Each row is a point. Examples show where two turns around zero, p and q, send a point. Where does a point land after both, in the order given? Backwards means that the second turn is done in reverse. Each puzzle has new turns, and all numbers are rounded.

Turn p:
[ 0.72 -0.26 -0.12] => [ 0.76 -0.13 -0.05]
[-0.16  0.15  0.20] => [-0.21  0.08  0.20]
[-0.38 -0.33  0.11] => [-0.33 -0.39 -0.02]
[-0.19  0.45 -0.18] => [-0.24  0.45 -0.11]
Turn q:
[ 0.06 -0.58  0.17] => [ 0.41 -0.03 -0.45]
[ 0.31  0.28 -0.48] => [-0.43  0.46  0.08]
[-0.51  0.30  0.02] => [-0.27 -0.47  0.23]
[ 0.14 -0.01  0.29] => [0.29 0.04 0.13]
Where do these land?
p, then q: [-0.32  0.11  0.57] => [ 0.35 -0.55  0.12]
q, then p: [ 0.22 -0.68 -0.56] => [-0.06  0.51 -0.75]
q, then p: [-0.12  0.34  0.02] => [-0.18 -0.19  0.24]
q, then p: [-0.07 -0.02 -0.02] => [-0.01 -0.06 -0.05]
p, then q: [-0.23  0.19  0.20] => [ 0.03 -0.32  0.15]
q, then p backwards: [ 0.52  0.07 -0.21] => [ 0.03  0.56 -0.10]

Turn p:
[0.07 0.34 0.69 0.39] => [0.29 0.02 0.75 0.32]
[ 0.36 -0.07  0.40  0.49] => [ 0.35 -0.39  0.34  0.38]
[-0.09 -0.10 -0.09 -0.31] => [-0.29  0.04 -0.13 -0.13]
[-0.52  0.20 -0.33  0.00] => [ 0.04  0.59 -0.26 -0.09]
[ 0.28  0.00 -0.29 -0.22] => [-0.02 -0.22 -0.19 -0.36]
[-0.10 -0.37 -0.38 -0.35] => [-0.37 -0.04 -0.51 -0.13]
Turn q:
[-0.36 -0.35 -0.61 -0.17] => [ 0.18  0.19 -0.75  0.14]
[0.65 0.40 0.17 0.43] => [-0.03 -0.23  0.75  0.42]
[ 0.09 -0.22  0.05 -0.40] => [-0.18 -0.30 -0.26 -0.17]
[-0.31  0.35  0.31 -0.03] => [ 0.21  0.14  0.26 -0.43]
[-0.08 -0.18  0.07  0.17] => [-0.17  0.21 -0.01  0.03]
Where do these land?
p, then q backwards: [ 0.16  0.30 -0.26  0.06] => [-0.29  0.25  0.02 -0.20]
q, then p: [-0.40 -0.77 -0.17 -0.35] => [ 0.06  0.48 -0.67 -0.48]
q, then p: [ 0.44  0.04  0.14 -0.05] => [-0.17 -0.03 -0.03  0.43]
q, then p: [-0.19  0.14  0.56 -0.41] => [-0.70 -0.03  0.05 -0.22]
q, then p backwards: [-0.21  0.24 -0.27  0.61] => [-0.46  0.29  0.18  0.47]
q, then p backwards: [0.20 0.06 0.00 0.14] => [ 0.01 -0.05  0.24  0.07]

Turn p:
[ 0.12  0.19 -0.27  0.11 -0.02 -0.29] => [ 0.20  0.11 -0.10  0.17 -0.19 -0.31]
[-0.66  0.33  0.08 -0.26  0.26  0.23] => [ 0.11  0.25  0.01 -0.52 -0.33  0.53]
[ 0.33 -0.02 -0.17  0.54 -0.18  0.47] => [ 0.34 -0.28 -0.40  0.12  0.56 -0.06]
[-0.11 -0.22  0.00  0.32 -0.25 -0.30] => [-0.20 -0.01 -0.28  0.43 -0.09  0.01]
[-0.60  0.32  0.28 -0.39  0.64 -0.39] => [ 0.03  0.59  0.52 -0.18 -0.63  0.45]
[ 0.28 -0.59 -0.48  0.24 -0.07 -0.18] => [-0.29  0.25 -0.32  0.33  0.39 -0.49]
[ 0.45 -0.20  0.14 -0.39 -0.49 -0.05] => [-0.39 -0.54  0.19 -0.03  0.04 -0.41]
[ 0.23  0.02 -0.14  0.17 -0.17  0.45] => [ 0.19 -0.27 -0.23 -0.14  0.38 -0.08]
[-0.04  0.17  0.57 -0.34  0.28  0.07] => [ 0.00 -0.10  0.61 -0.17 -0.11  0.36]
Turn q:
[-0.18  0.35  0.02 -0.12 -0.08 -0.25] => [-0.07  0.28  0.31 -0.10 -0.05 -0.21]
[-0.08  0.35 -0.08  0.21  0.05 -0.60] => [ 0.30  0.30  0.41 -0.10  0.28 -0.32]
[-0.27 -0.33 -0.16 -0.15  0.23  0.18] => [-0.41 -0.19 -0.14  0.09  0.27  0.11]
[-0.07 -0.56  0.31  0.41  0.16  0.82] => [-0.08 -0.85 -0.34  0.58 -0.18  0.26]
[ 0.09 -0.62  0.41 -0.07  0.04  0.35] => [-0.11 -0.65 -0.17 -0.05 -0.16  0.45]
[ 0.02  0.76 -0.22 -0.21 -0.15 -0.23] => [ 0.01  0.77  0.22 -0.04 -0.17 -0.28]
[ 0.18  0.27 -0.50  0.03 -0.31 -0.36] => [ 0.23  0.50 -0.20 -0.26  0.13 -0.39]
[ 0.34 -0.47  0.26  0.01  0.45  0.44] => [ 0.04 -0.41 -0.23  0.26  0.02  0.71]
[-0.04  0.25 -0.04 -0.11 -0.39 -0.36] => [ 0.07  0.26  0.15 -0.37 -0.13 -0.34]
Where do these land?
p, then q: [-0.27 -0.02  0.04 -0.28  0.31 -0.19] => [-0.13  0.12  0.22  0.03 -0.43 -0.13]
p, then q backwards: [ 0.17 -0.27  0.21  0.52  0.18  0.00] => [ 0.01  0.04 -0.18  0.25  0.59  0.11]
p, then q: [ 0.22  0.21  0.31 -1.37  0.16  0.00] => [-0.53 -0.35  0.74 -0.83 -0.60  0.30]
q, then p: [-0.17  0.00  0.21  0.21  0.08  0.52] => [-0.14 -0.06 -0.44  0.34  0.19  0.15]
p, then q: [-0.59  0.20 -0.02  0.29  0.08 -0.22] => [ 0.06  0.23 -0.41  0.22 -0.38 -0.33]
p, then q: [ 0.39  0.24 -0.27  0.34 -0.01  0.01] => [ 0.49  0.14 -0.10 -0.12  0.29  0.16]
q, then p: [ 0.09 -0.04  0.23 -0.10 -0.31 -0.23] => [-0.26 -0.23  0.20 -0.15 -0.10 -0.16]
p, then q: [ 0.09 -0.19 -0.10  0.35  0.16 -0.21] => [ 0.30  0.10  0.10  0.30  0.13 -0.16]
p, then q backwards: [ 0.08 -0.13 -0.62  0.03 -0.65  0.33] => [-0.09 -0.57 -0.56  0.13 -0.52  0.10]

Turn p:
[-0.21 -0.48  0.52 -0.20 -0.08 -0.07  0.04  0.51] => [-0.40 -0.33  0.58 -0.45 -0.19  0.06 -0.02  0.10]
[-0.01 -0.07 -0.27  0.60 -0.32  0.34 -0.46 -0.27] => [ 0.30 -0.02 -0.52 -0.14  0.24 -0.14 -0.68  0.10]
[ 0.08 -0.12  0.30  0.24  0.31  0.38 -0.36 -0.24] => [ 0.12  0.22  0.18  0.08  0.22  0.31 -0.54  0.26]
[ 0.73 -0.24 -0.07  0.28  0.44 -0.04  0.14 -0.07] => [ 0.42  0.06  0.19  0.03  0.45  0.51  0.02 -0.47]
[-0.54 -0.14  0.02 -0.24  0.18 -0.13  0.15  0.33] => [-0.46 -0.19  0.38  0.09 -0.03 -0.36  0.14  0.05]
[ 0.33  0.14 -0.17 -0.84  0.00 -0.41  0.32 -0.28] => [-0.13  0.43 -0.12 -0.04 -0.02  0.16  0.98 -0.05]
[-0.19 -0.24  0.41  0.25 -0.90 -0.18  0.40 -0.32] => [-0.57 -0.13 -0.58 -0.49 -0.54  0.24 -0.26 -0.31]
[-0.14  0.34 -0.28 -0.40  0.10  0.17  0.18 -0.17] => [-0.10  0.08 -0.22  0.42  0.05 -0.08  0.40  0.26]
[ 0.00  0.35 -0.23  0.10  0.03  0.41 -0.03  0.16] => [ 0.30 -0.27 -0.15  0.35  0.03 -0.07 -0.04  0.26]
[-0.06  0.46 -0.22  0.20  0.25 -0.48 -0.37  0.34] => [ 0.51  0.17  0.28  0.17 -0.21 -0.61  0.02 -0.20]
Turn q:
[-0.07 -0.13  0.03 -0.25 -0.02  0.45  0.11  0.46] => [ 0.06 -0.49  0.18  0.33  0.26  0.01  0.12  0.22]
[-0.18 -0.18 -0.22 -0.15 -0.11 -0.54  0.36  0.00] => [-0.16  0.08 -0.32  0.31 -0.24 -0.43  0.01 -0.31]
[-0.21  0.30  0.02  0.12  0.28 -0.12  0.32  0.06] => [-0.26  0.12  0.10  0.07 -0.10  0.05  0.45 -0.20]
[ 0.20  0.29 -0.16 -0.07 -0.37  0.28 -0.74 -0.20] => [ 0.25  0.23  0.23 -0.28 -0.13  0.11 -0.44  0.70]
[-0.36 -0.20 -0.08 -0.68  0.23 -0.54  0.20 -0.64] => [-0.79  0.11 -0.07  0.24 -0.32 -0.24 -0.58 -0.50]
[ 0.46 -0.10 -0.48  0.18 -0.17  0.54  0.34 -0.16] => [ 0.09 -0.65 -0.23 -0.52 -0.24 -0.12  0.17  0.30]
[-0.19  0.04  0.49  0.09 -0.43  0.39 -0.50  0.00] => [ 0.50  0.07  0.22  0.19  0.02  0.60 -0.33  0.26]
[ 0.01 -0.06  0.00  0.42  0.14  0.15 -0.47  0.05] => [ 0.13  0.25 -0.17 -0.22  0.33  0.32  0.03  0.28]
[ 0.34  0.04  0.40  0.34  0.45 -0.61  0.37  0.42] => [ 0.17  0.29  0.05 -0.12  0.43 -0.30  0.56 -0.75]
Where do these land?
p, then q: [-0.23 -0.39 -0.24  0.20 -0.30  0.08 -0.20  0.29] => [-0.27  0.15 -0.13  0.20  0.33 -0.29 -0.41 -0.10]
p, then q: [ 0.07 -0.20 -0.46 -0.10  0.25 -0.36 -0.15  0.00] => [-0.36  0.18  0.19 -0.22 -0.06 -0.13  0.10 -0.45]
p, then q: [ 0.58  0.18  0.46  0.65  0.68 -0.03 -0.53  0.21] => [ 0.64  0.11  0.64 -0.78  0.35  0.31 -0.37 -0.02]
p, then q: [ 0.08  0.48  0.36 -0.36  0.00 -0.08  0.22  0.14] => [ 0.52 -0.31 -0.03  0.16 -0.34  0.08  0.23 -0.06]
q, then p: [ 0.12 -0.68  0.21 -0.25 -0.51  0.61  0.29 -0.26] => [ 0.08 -0.01 -0.03 -0.79  0.78  0.13 -0.31  0.12]
p, then q: [-0.28 -0.19  0.31  0.37  0.00 -0.07  0.36  0.14] => [ 0.03  0.10 -0.25  0.16 -0.07  0.44 -0.45  0.03]
q, then p backwards: [-0.08  0.59  0.15 -0.56  0.03 -0.13 -0.27 -0.47] => [-0.39 -0.10  0.78  0.06  0.32 -0.27 -0.23  0.01]
q, then p: [-0.09  0.32 -0.21  0.38 -0.23 -0.32  0.26  0.10] => [ 0.04 -0.19 -0.45  0.07 -0.29  0.06  0.32 -0.31]
q, then p: [-0.18 -0.12 -0.58 -0.32  0.08  0.30  0.02 -0.16] => [-0.26 -0.33  0.19 -0.26  0.07 -0.56 -0.12  0.02]
